Each row is a point. Each copy is the shape, with its points in the same order, turned, moved and blurred by noise. Some copies are also mirrored. Which?
(in the rows, 128 means zero)

Shape, 7 rows:
[[121 108]
 [ 88 100]
 [172 149]
 [109 107]
 [116 128]
 [186 138]
 [138 107]]
Copy 1:
[[104 129]
 [ 83 149]
 [157  88]
 [ 92 138]
 [117 139]
 [154  77]
 [100 117]]
Copy 1 is: only turned
Copy 2 (7 x 2):
[[112 133]
 [104  98]
 [150 185]
 [111 122]
 [132 128]
 [139 200]
 [109 149]]
Copy 2 is: mirrored

Shape (9 x 4):
[[ 95 142 130 173]
 [107 122 168 115]
 [108 171 119 147]
 [126 102 110 112]
 [ 98 132 127 122]
 [165 118 144 135]
 [138  94 166  94]
 [141 152  87 166]
 [162  84 182 123]]
Copy 1:
[[148 157 159  94]
 [ 85 133 130 117]
 [156 137 123  89]
 [125 102 146 152]
 [123 113 141 107]
 [118 152 119 162]
 [ 74 120 129 157]
 [189 142 136 133]
 [ 72 160 130 177]]
Copy 1 is: mirrored
Copy 2 (9 x 4):
[[147 141 130 190]
 [164 162 107 130]
 [121 167 147 180]
 [120 138 113 105]
 [129 158 118 147]
 [166 140 160 107]
 [174 155 108  86]
 [114 129 179 164]
 [202 145 123  89]]
Copy 2 is: mirrored

Shape:
[[124 112 146 175 152 107]
 [ 58 122 111 111 109 156]
 [156 195 140 136 152 153]
 [139 123 178  81 121 180]
 [126 131 100 102 147 137]
 [118 104 150 127 113 119]
 [164 149  92 128 130 159]
 [115 146 117  95 167 137]
 [137  90 138 137  76  97]]
Copy 1, 9 rows:
[[ 92 115 152 131 137 174]
 [106 116 107 114 156  70]
 [ 89 210  98 115 121 161]
 [147 164 118  67  90 112]
 [134 142  83 136 137 131]
 [121 125 145 129 111 123]
 [102 157  67 136 101 146]
 [140 159  95 121 158 137]
 [111 109 155 161  79 114]]
Copy 1 is: only turned
Copy 2 (9 x 6):
[[140 173 151 113 143 122]
 [ 84 128 117 184  93 141]
 [158  82 145 110 153 176]
 [117 103 112  89  64 177]
 [124 100  98 133 127 119]
 [106 144 143 112  99 119]
 [167  76 126 133 120 120]
 [113 104  89 126 144 145]
 [105 136 173 107  87  82]]
Copy 2 is: mirrored
Copy 3 (9 x 6):
[[128 151 154 165  87 155]
 [ 88 154 172 109 130  88]
 [139 135 115  89 122 196]
 [145  87 135  67 102 112]
 [115 101 159 120 156 140]
 [123 119 140 147  92 108]
 [159 125 131 118 172 159]
 [ 96 101 163 103 134 153]
 [138 131 114 177  99  85]]
Copy 3 is: mirrored
